Rows are points. A path goes straight from each point to the next, and from the last back to the first. The post is the endless flat space through its rows: a point in 2 columns, a line in 3, a plane in 4, and so on, so that a path can go around it. Count how often the path circles the post. Going back the other way cancels.
(in the rows, 128 means zero)

Post, 2 rows:
[[162 135 116]
 [ 74 110 114]]
Path, 20 rows:
[[ 74 125 163]
 [140 113 183]
 [159  93 127]
 [148 130  82]
 [103 142  90]
 [ 74 125 154]
 [133  98 136]
 [119  82  83]
 [115  92 116]
 [210 140  82]
 [100 142  78]
 [ 73 124 154]
 [148 101 164]
 [124 110  99]
 [148 146  63]
 [152 148 114]
 [115 120 148]
 [109 108 115]
 [181  99  92]
 [153 122 133]]
Times around: 3

Post (3 x 4):
[[ 95 132  87 144]
 [175 122 174 121]
 [136 104 137 126]]
Path (30 x 4):
[[128  76 168 112]
 [133 142 132  85]
 [154 112 191 111]
 [130  78 160 139]
 [116 102 110 165]
 [116 154  71 155]
 [125  98  97  77]
 [119 142 124 108]
 [ 81 191  97 142]
 [159 102 160  94]
 [149 169  64 131]
 [166 140  99 157]
 [156 155 160 159]
 [113 117 136 133]
 [ 93 142 123 106]
 [182 114 170  92]
 [191 101 153 125]
 [152 131 139 152]
 [146 136 171 157]
 [ 57 180  99 131]
 [134 127 145  72]
 [181 108 124  88]
 [161  84 135 139]
 [137 102 156 150]
 [109 105 128 137]
 [180 109 208  82]
 [113 151  85 117]
 [112 109  90 138]
 [146  94 144 139]
 [ 96 176 137 178]]
Times around: 3

Post:
[[ 71 118 131 140 157 127]
 [115  92 108 143 151  97]
 [149  87 138 105 105  97]
 [103 173 133  90 162 153]
 [131 156 141 123 119 141]]
Path, 26 rows:
[[150  80 158  19 128 147]
 [118 110  86 125 151 107]
 [ 71 183 120  96 149 124]
 [133 148 125 150 157  71]
 [118 134 192  72 128 156]
 [116  73 128 100 143 143]
 [ 48 147 133  95 156 149]
 [108 166 103  69 137 123]
 [106 164 140 151 127  92]
 [140 145 136  89 199 106]
 [109 114 132 143 200 128]
 [120 120 137  81 125 139]
 [ 86 101 124 180 103 124]
 [ 87 128 126 198 104  96]
 [158 145 148 156 135  94]
 [111 126 150 108 169 163]
 [133 152 157  96  98 161]
 [114 141 120 143 106 130]
 [173 114  83 183 137  68]
 [102 102 151 217 116 106]
 [132 102 118 136 187  95]
 [118  96 116 112 150 125]
 [170 138  97 125 127 124]
 [ 94 149 131 149 117  94]
 [ 92 129  97 121 203  93]
 [ 93 149 174 101 171 158]]
Times around: 5

Post:
[[160 139 131 135 136  99 159 120 144]
 [127 169 173 132 125 167 203 114 116]
 [127 175 149 104 152 123 145 142 165]
 [144 143 102  90 134 122 101 152 124]
 [151 134 193 164 128 110 103 120 122]
 [137 135 129 116 155 125 117 121  41]
 [100 129 176 134 155 126 127 145 121]
 [114 152  96 157 110 118 129 106 131]]
Path:
[[ 77 174 103 107 171 159 167 152  86]
 [134 179 118 178 137 105 142  82 169]
 [128 111 103 118 157  90 143 120 146]
 [165 161 155 133 129 114 137  92  89]
 [107 147 184  92 165  73 104 169 123]
 [143 146 160 187  96 112 136 148 159]
 [ 75 113  96 108 127 164  34 183  99]
 [136 131 109 175 113 119 150  95 191]
 [112 115 161 182 104 131 131  93 145]
 [ 85 123  73 166 106  93 134 104 118]
 [136 180 179  95 133 155 149 146  87]
 [101 139  84 149 128 142 131 153  82]
 [148 152 140  94 168 154 149 155 107]
 [ 69 205 113 119 175 114 146 147 121]
 [146 111 156 112 103 102 107 174  96]
 [ 76 171 123 133 126  97 125 103 172]
 [ 95 120  83 120 154 130 176  91 120]
 [138 153 143 157 164 106 180  89 114]
 [154 191 148 158 152 164 165 114 117]
 [118 128 177 143 182  98 173 163  91]
 [144 166 117 144 105  99 144 118 121]
 [100 172 172 115 179 150 139 156  41]
 [157 171 130 130 165 110 149 117 131]
 [208 144 182 135  95 169 130 111 135]
 [120 140 164 117 140 128 160 119 132]
 [166 119 132 139 142  34 189 116 121]
 [105 230 171 128  86 169 146 146 141]]
Times around: 2

Post (10 x 11):
[[105 107 151 131 149 171 140  91 157 146 134]
 [123 115 157 103 161 152 162 122 136 139  74]
 [136 156 114 167 128 150  96 157 124  76 131]
 [108 135 152 135 145 129 154 121 151 163 111]
 [147 127 141 125 140 130  97 132 159 126 112]
 [163  96 126 142 101 138 157 100 116 147 118]
 [103 133 160 114 138 152 162 150  90 157 167]
 [140 143 126 103  83 109 156 106  79  85 158]
 [113  94 106 115 122 105 126 140 131 115 114]
 [131 130 139 138  98 132 103 119 101 103  99]]
Path:
[[171 103 140 122 122 155 162  58 200 165 155]
 [ 86 120 147 137 110 187 158  88  91 152 123]
 [119 109 136 157 116 182  84  76 100 105  85]
 [176 161 187 122 166 124 105 146 146 127 102]
 [140  70 122 182 104 137  83 112 165  94 113]
 [136 142 140 105 136  83 155 136 210 114 143]
 [135 133 130 114  74 150 182 119  84 100 139]
 [ 61 137 150  83 127 154 151 109  90 136 133]
 [103 110 124 163 128 162 117 119  63 154 106]
 [122 143 153 157 147 132 147 121 115 105  95]
 [ 50 144 169 110 132 104 145 211 101 125 129]
 [249 101 117 152  87 143 106 151 158 151 121]
 [125 187 164 129 117 169  74 184  79 104 105]
 [180 123 114 102 143 133 140 106 144 143 109]
 [ 81 155 191  80 154 140 116 107 103  96  95]
 [150 116 122 147 113  99 137 143 125  93 117]
 [127 112 150  97 136 122 133 151 167 103 134]
 [134  88 116 141 113 151 119 151 116 119  55]
 [ 78 168 187  94 158 119 139 161 159 186 145]
 [ 79 179 171 116 118 124  97 134  89 145  81]
 [136 103 112 120 117 131 180  24 120 114 151]
 [135  77 112  96 175 140 205  95 152 112 149]
 [129 102 182  67  98  92 137 125 108 120 104]
 [ 92  94 125  90 115 104 184 139 129 129 120]
 [154 146 144 104 115 121 140  93 137 101  62]
 [121 153 121 164 112 159 160  90 104 125 140]
 [165 102 101 134 142 125 212  94 131 106  63]
 [119 129 143 101 156  86 138 131 178 142 130]
 [150 125 150 170 140 171 111 154 197 123  71]]
Times around: 5

Post, 11 rows:
[[166  98 160 157 143 113 192  91 135 103 137 151]
 [135 118 206 128 130 130 164  94 152 133 148 130]
 [150 162  85 136 121 115 150 133 146 141 108 118]
 [141 118 168 127 148 116 134 114 132 129 141 165]
 [ 90 175  60  92 136 144  85 125  80 110 179 113]
 [103 170  61 139 147 145  79 155 112 134 160 103]
 [119 100  44 112 110 115 118 150 149 151 142 100]
 [162 134  57 104 121 143 112 149 135 131 140 101]
 [144 104 165 167  86 125 162 107 134 114 107 143]
 [141 116 147 130 155 144 178 141 139 124 141 133]
 [142 136 154 140 111 148 187  97 158 128 153 155]]
Path, 28 rows:
[[109 114  90 147  98  92 129 130 181 140 114 144]
 [123 185 136 157 120 143 150 129 178 109 154 118]
 [157 243  43 116  90 189 196 171 169 142 158  85]
 [121 117 138 169  79 137 149 119  89 132 119 135]
 [134  97  63 164 111  89  65 115  77 137 125 144]
 [147 141 110 146  90 149 138 158 146 148 134 130]
 [125 148  52 137 116 147  63 178 104 142 140 141]
 [124 128 131 124 122 115  83 143  89  99 163 131]
 [132 123 113 128  73 115 154 108 131  90 130 113]
 [114 144  75 177  86 107 121 132 120 110  57 122]
 [207 144 132  91 163 162 186 100 128  84 137 140]
 [115 168 126 121 151 141 166 118 169 157 127 151]
 [ 96 159  84 175  34 153 196  96 146 152 112 151]
 [155 149  82  92 117 148 142 135 150 154 158 111]
 [128 152 131 133 118 120 118 116 132 134 159 147]
 [133 147 112 153  61 149 140 117 153 161 139 135]
 [126 124 182 153 141 150 226 105 157 135 136 119]
 [165 159  84  95 186 166 191 150 191 153 146 138]
 [ 89  89 108 111 130 137 146 150 173 140 139  72]
 [ 99 122  71 132 127 134 128 151 135 148 133 139]
 [135 153  97 140  63 143 109 119 118 145 110 140]
 [144 144 171 132 164 187 249  94 177 150 159 162]
 [121 184 144 103 125 137 117 109 180 158 144 108]
 [108 156 159 106 101 145 143 101 168 119 131 133]
 [177 116 103 127 180 175 207 154 152 127 124 105]
 [119 140 106 108 154 147 171 138 125 152 155 160]
 [164 111 120 126 106 121 164 119 126 121 161 112]
 [144 108 104 151 131  94 190 121 170 102 167 128]]
Times around: 1
